Each row is a point. The points of each table are mixes of a few directions, plus a little noise. How many directions does each table use, and how many do they share? Where both have some left over, give the other angles between the two spaces (their principal angles), to ten degrees, smallest first.

First, 7 rows:
[[-5.8 -3.3  1.8]
 [-3.5 -2.0  1.1]
 [-4.6 -2.6  1.4]
 [ 3.3  1.8 -1.0]
 [ 5.9  3.5 -1.9]
 [ 3.2  1.9 -1.1]
 [ 1.2  0.7 -0.4]]
Second, 4 rows:
[[-0.2 -2.9  3.2]
 [-3.2  1.5 -2.8]
 [ 5.3  3.9 -2.6]
 [-1.7 -2.5  2.3]]
Directions: first 1, second 2, shared 1

First, 8 rows:
[[-0.5 -5.3 -2.6  1.9 -2.1 -1.6  0.4 -0.9]
 [-0.8  2.1 -3.2  4.6  0.5  1.9 -2.6 -0.9]
 [-3.2  2.2  2.6 -3.8  1.0  2.6  3.6  2.2]
 [ 0.9 -6.7 -4.7  3.9  2.6 -0.2  2.4 -3.0]
 [-2.6  1.2  2.0 -5.0 -2.5  2.6 -0.7  1.3]
 [ 4.1 -3.3  0.0  3.8 -1.8 -7.6 -0.6 -0.2]
 [ 1.5  2.4  1.9 -4.9  0.0  2.6 -3.1 -0.9]
 [ 0.6  7.2  3.8 -0.9  2.3 -0.1  0.5  2.5]]
Second, 8 rows:
[[-4.7  5.4 -0.7 -0.1  4.3  7.0  2.7  0.8]
 [ 3.2  6.4  1.6  1.0  5.2  0.4 -0.7 -0.2]
 [-2.2 -4.8  0.5 -0.8  1.5 -1.5  7.7  1.4]
 [ 1.4 -2.4  3.6 -4.0 -5.8 -5.4 -1.4  1.6]
 [-0.9  3.0 -1.0 -0.1 -1.7  3.1 -4.0 -0.6]
 [ 3.2 -3.2 -1.3  2.7  0.1 -3.1 -1.2 -2.1]
 [-0.5  1.1 -0.9  0.2 -1.5  1.3 -2.5 -0.5]
 [ 0.4 -5.0 -1.9  1.0 -2.7 -2.0 -0.5 -1.2]]
Directions: first 5, second 4, shared 4

First:
[[ 1.8 -4.0 -3.3  2.4 -0.2 -1.1 -1.9  2.6  0.3 -0.8  3.5  0.7  2.1  3.1]
 [-0.5  6.9  0.0 -5.8 -2.0 -1.3  4.7  1.6 -1.2 -0.8 -3.4  0.1 -2.7 -2.3]
 [-4.0  1.6 -4.0 -2.5 -1.7  0.1 -0.3  0.3 -0.1  1.3 -0.6  1.5 -2.9 -0.1]
 [-1.6 -0.8 -4.2 -2.6 -0.9 -0.6 -1.5  0.8  0.9 -1.2  0.7  0.9 -1.3  0.3]
 [ 2.2  1.3  8.5  9.4  1.3  0.2  3.7  0.3 -3.9  6.3 -0.4  0.7  3.6  2.4]
 [-0.7  0.4  3.0 -2.9 -1.5  1.3  1.1  0.3  0.8 -0.1 -2.2 -4.7 -1.3 -2.1]
 [ 0.4 -7.3 -0.9  2.9  0.2  0.2 -4.4  0.9  1.5 -0.1  3.3 -1.5  2.0  2.4]
 [-1.8  1.9 -4.5 -5.2  0.1  2.1 -0.8 -2.5  2.3 -3.3 -1.2 -1.1 -2.9 -3.0]
 [ 7.4 -2.9 -0.4  8.5  0.9 -2.0  1.7  5.1 -2.1  0.0  5.1  1.3  6.4  5.8]
 [-2.0 -0.2  0.9  0.6  3.2  4.0 -2.7 -7.2  2.1 -0.6 -1.3 -0.5 -1.2 -3.3]
 [-1.3  3.1  4.8 -4.8  0.6 -2.9  0.4 -2.1 -0.6 -0.8 -3.5  2.6 -1.9 -3.1]]
Second:
[[ 2.1  0.9 -7.6 -1.4  0.5  1.8 -1.1 -0.4  0.6 -4.5  1.3  2.0  0.4 -1.2]
 [ 2.6 -3.7  7.1  0.1  5.3 -3.6 -4.8 -5.6  1.4 -3.4  0.1  4.2  2.3 -1.7]
 [-5.3  1.4  2.0 -0.4 -1.4  3.1  2.2 -1.3  1.6  4.5 -1.9 -6.2 -3.6 -0.1]
 [ 0.0  5.8  5.3  0.5  1.4  0.0  3.4 -2.8 -2.1  1.8 -3.6  2.1 -0.6 -2.4]
 [-2.2 -6.4  4.5  0.3  1.5 -1.0 -4.1 -2.3  3.2  0.8  1.2 -3.1 -0.3  1.0]
 [ 0.9  6.0 -0.3 -4.1  0.5 -0.7  3.3 -1.0 -0.2 -2.4 -2.4  1.1 -1.6 -2.5]
 [ 1.7 -3.9 -4.4  2.8 -2.9 -1.0 -1.1  6.2 -1.9  0.7  3.3  0.9  2.5  3.6]
 [ 1.0 -0.5 -2.6  6.2 -2.7  1.6  1.1  4.7 -4.3  4.0  1.4  2.0  2.5  2.6]
 [-0.7  0.4 -4.1 -3.9 -2.1 -0.3  1.1  2.7  1.7 -1.6  0.6 -3.0 -1.7  0.7]]
Directions: first 6, second 5, shared 4; angles 30

First, 8 rows:
[[ 3.2  1.3 -5.8 -2.0  0.2  2.5  2.2 -1.6  2.7  2.9 -0.4  3.7 -0.4 -5.0
  -3.2  0.2  1.0 -7.6  7.6 -5.0 -2.2  5.8  5.5 -0.9]
 [ 0.9 -4.3  2.8  5.2 -2.5  0.3  4.6 -1.6 -1.4  5.1  5.1 -0.3 -3.4  0.0
   5.1 -0.7  1.7  1.9 -0.5  2.7  1.6 -0.8  2.4 -3.6]
 [-0.6  0.6  2.9 -1.5  2.8 -2.8 -6.2  0.5  0.2 -5.8  0.5 -1.8  4.3 -3.2
  -0.3  3.8 -1.7  1.7 -1.7 -0.4  4.1 -4.2 -3.9  2.7]
 [-5.2 -1.5  2.9 -0.6  0.0 -4.5  5.2 -2.5 -2.3  0.2 -4.5  0.3  4.0  2.5
  -5.6  1.7  4.7  0.5 -7.8  4.9  1.1  6.2 -3.3 -1.5]
 [-2.6  1.1 -2.2  1.0 -2.1  3.0  1.1  3.2 -0.6 -0.4  0.2 -2.2 -3.7  6.3
   0.4 -5.1 -1.6  2.9 -1.8  1.1 -5.3 -1.0 -0.3  2.2]
 [ 1.6  0.4 -2.2 -0.5 -1.1  1.6  3.4 -0.7  0.3  4.2 -2.7  2.3 -2.2  1.7
   0.0 -1.8  0.9 -2.0  2.2 -0.3 -2.4  3.2  2.5 -2.5]
 [ 1.1  1.1  1.0 -0.5  2.2 -0.8 -6.8  1.2  1.1 -5.3  3.3 -1.9  2.4 -4.8
   1.0  2.8 -2.9  0.4  1.7 -2.3  3.2 -5.2 -1.6  3.3]
 [ 1.7  1.4  0.5 -1.2  0.7  0.9 -3.0  1.6 -0.2 -0.7 -1.8 -0.1 -1.0  2.2
   2.6 -0.8 -2.4  2.1  0.4 -0.3 -0.2 -3.5 -1.6  0.1]]
Second:
[[ -1.0   2.3  -4.1  -3.5  -0.2   3.4   3.5  -0.2   2.0   1.0  -6.5   2.9
   -2.2   3.5  -2.5   0.2  -0.6  -3.4   2.8   1.0  -2.4   2.6   1.8  -0.6]
 [  0.1  -1.5   1.3   3.8  -0.7  -4.4  -3.2   1.4  -2.9  -1.2   8.0  -3.9
    3.9  -3.8  -2.4  -4.5   2.5   2.2  -4.2  -4.5  -2.9   2.6  -1.8   2.9]
 [ -1.4   1.2  -4.2   1.4  -1.5  -2.6  -0.5   2.4  -2.1  -0.6   4.3  -2.7
    3.4  -1.5  -8.3  -8.0   3.7  -1.3  -3.2  -6.6  -9.2   9.2  -0.3   4.3]
 [ -1.2   3.1  -5.1  -5.2   0.1   5.2   5.0  -0.6   3.2   1.5 -10.0   4.5
   -3.9   5.1  -2.1   1.6  -1.4  -4.6   4.5   2.6  -1.8   2.2   2.7  -1.6]
 [ -0.2   0.1  -0.6   0.6  -0.3  -0.8  -0.4   0.5  -0.6  -0.1   1.5  -0.8
    0.9  -0.7  -1.5  -1.7   0.8   0.1  -1.0  -1.5  -1.8   1.7  -0.3   1.0]
 [  1.9  -2.7   6.4   1.6   1.3  -0.5  -2.3  -1.8   0.0  -0.3   1.5   0.0
   -1.2  -1.4   8.4   6.2  -2.6   3.5   0.5   4.5   9.1  -9.2  -1.3  -2.9]
 [  0.8  -1.8   3.1   2.6   0.2  -2.4  -2.6   0.1  -1.5  -0.7   4.6  -2.1
    1.7  -2.4   2.0   0.1   0.3   2.4  -2.0  -0.6   2.0  -2.1  -1.4   0.4]
 [  1.3  -2.1   4.6   1.4   0.9  -0.7  -1.8  -1.2  -0.1  -0.3   1.5  -0.2
   -0.6  -1.2   6.0   4.2  -1.7   2.7   0.2   3.0   6.4  -6.6  -1.0  -2.0]
 [ -0.1   0.3  -0.2  -0.5   0.1   0.6   0.5  -0.1   0.3   0.2  -1.0   0.5
   -0.6   0.5   0.1   0.5  -0.3  -0.4   0.5   0.5   0.2  -0.2   0.3  -0.3]
 [ -0.3   1.0  -1.2  -1.9   0.2   2.0   1.9  -0.5   1.3   0.5  -3.8   1.8
   -1.6   1.9   0.3   1.5  -0.9  -1.4   1.9   1.6   0.3  -0.3   0.9  -1.0]]
Directions: first 5, second 2, shared 1; angles 50

First, 9 rows:
[[-1.7  0.0  0.1  1.0  0.0  1.3 -1.0 -0.2  1.6 -0.5  1.4 -0.7  1.2 -0.4
  -1.8 -1.0 -0.9 -2.2 -1.3 -0.3  0.3 -0.3  0.0 -0.8 -0.8  0.2 -1.3  0.9
   1.9  1.4 -1.8  2.0]
 [11.2  5.5  6.4 -1.1 -3.0 13.2 -1.4 11.8 -6.4 -0.6  4.6 -0.6  2.4  3.0
  -5.1  9.7 -4.2 -8.0 -1.3  1.7  2.5 -1.4 -4.9  5.6 -6.7 -4.2  3.8  5.2
  -5.4  8.8 -7.2  1.8]
 [-0.4  0.8  1.2  1.4 -0.8  4.1 -1.6  2.5  1.1 -0.7  2.8 -1.0  2.2  0.0
  -3.2  0.4 -1.8 -4.6 -2.3 -0.3  0.7 -0.5 -0.7 -0.5 -2.2 -0.7 -1.1  1.8
   1.6  3.4 -3.9  3.5]
 [-5.0 -1.4 -1.3  1.9  0.4 -1.3 -1.1 -2.8  3.6 -0.5  1.0 -0.9  1.1 -1.1
  -1.1 -3.8 -0.1 -1.3 -1.9 -0.8 -0.2  0.1  1.2 -2.7  0.2  1.0 -2.8 -0.1
   3.9 -0.2 -0.7  2.6]
 [-0.5 -0.8 -1.1 -0.6  0.5 -2.9  0.8 -1.7  0.1  0.3 -1.6  0.5 -1.2 -0.2
   2.1 -0.7  1.2  2.4  1.3  0.1 -0.4  0.4  0.7 -0.2  1.3  0.5  0.4 -1.4
  -0.3 -2.2  2.0 -1.4]
 [ 0.7 -0.8 -1.2 -1.4  0.7 -3.3  1.3 -1.4 -1.4  0.4 -2.5  1.0 -1.8 -0.1
   2.9  0.0  1.6  3.8  2.0  0.3 -0.6  0.4  0.5  0.5  1.9  0.4  1.3 -1.8
  -1.7 -2.7  3.0 -2.8]
 [ 1.6  1.2  1.2  0.3 -0.8  3.4 -0.5  2.5 -0.8 -0.2  1.6 -0.4  1.1  0.4
  -1.8  2.0 -1.3 -2.6 -0.6  0.3  0.6 -0.6 -1.1  0.9 -1.8 -1.0  0.4  1.5
  -0.4  2.4 -2.1  1.3]
 [-1.8 -2.9 -3.9 -2.3  2.1 -9.9  3.2 -6.4 -0.5  1.4 -6.0  1.9 -4.0 -0.7
   7.2 -2.4  4.3  9.4  4.4  0.3 -2.1  1.3  2.4 -0.6  5.7  1.9  1.3 -4.8
  -1.6 -7.9  7.9 -6.2]
 [-4.4 -2.0 -2.2  0.6  1.0 -4.6  0.3 -4.1  2.5  0.1 -1.4  0.0 -0.7 -1.1
   1.3 -3.6  1.5  2.4  0.1 -0.8 -0.8  0.4  1.7 -2.3  2.3  1.4 -1.7 -1.8
   2.3 -3.0  2.1 -0.3]]
Second:
[[-5.2 -3.6 -2.5  1.5  3.9 -3.7  2.2 -3.2  3.6  1.2  1.1  1.7 -0.9 -0.6
  -2.6 -6.6  7.4  2.8 -0.5  1.4 -3.6 -0.7  4.4  3.4  2.4  0.8  0.6  2.2
   4.9 -5.7  6.6 -3.7]
 [-0.3  0.9  0.5  1.3 -3.3  1.9 -1.9 -0.9  0.1 -1.4 -0.7 -0.8  2.0 -0.9
  -1.0  1.1 -4.7 -3.6 -1.5 -2.0  2.6  0.8 -0.8 -3.8 -2.2  0.4 -2.4 -2.0
   0.8  3.8 -5.1  4.9]
 [ 0.2 -1.3 -0.8  1.7  0.6  0.3  3.1 -0.9  0.3  0.4  0.0  3.8 -0.2  0.5
  -5.1 -3.1  7.1  1.6  0.0  1.1 -1.4  1.7  4.7  8.1  0.1 -0.7  2.8  1.7
   3.4 -2.7  4.4 -5.0]
 [ 2.4 -3.0  0.6  0.3 -3.8  2.9  3.5  0.0 -7.1  1.0 -5.0  1.0  0.1  2.5
  -0.6 -0.8 -0.2 -2.0 -0.5  1.6 -0.3 -1.9  4.3 -2.0 -2.8  1.9  2.2 -2.2
   0.4 -3.7  4.6  4.3]
 [ 2.8  1.3  1.4 -3.2  1.9 -1.8 -2.3  1.1 -0.4  0.4  0.5 -0.6 -0.8 -1.5
   4.5  4.0 -1.8  2.3  1.7  0.0  0.2 -1.7 -5.0 -2.3  1.2 -1.0 -0.2  0.2
  -6.1  1.5 -2.8 -1.7]
 [ 1.8  0.2 -1.3 -0.3 -4.0 -1.8  2.7 -2.7 -3.9 -0.6 -5.4  0.7 -1.5  1.5
   3.1  1.1 -1.9  2.1  2.3 -1.1  1.7  3.1  2.3 -0.9  0.5  1.3  1.1 -5.0
  -0.5 -1.5  2.3 -0.1]
 [-2.0  5.9  0.3 -0.6  1.4  1.2 -3.5  7.2  4.6 -2.4  6.8 -8.6 -0.4  3.6
   4.6  5.1 -9.4 -3.2  0.6 -1.4  1.4  1.6 -7.8 -3.9  1.4 -0.5 -2.1  2.8
  -0.5  6.3 -4.6  2.1]
 [ 0.2 -0.7  1.7 -0.4  3.3  0.4 -3.4 -1.2  2.7  0.5  3.1  2.9  1.9 -5.0
  -3.3 -0.7  3.5  0.1 -1.7  0.2 -0.6 -2.9 -2.2  0.6 -0.7 -2.3 -1.6  2.7
  -2.2  2.3 -5.1 -1.4]]
Directions: first 2, second 6, shared 2
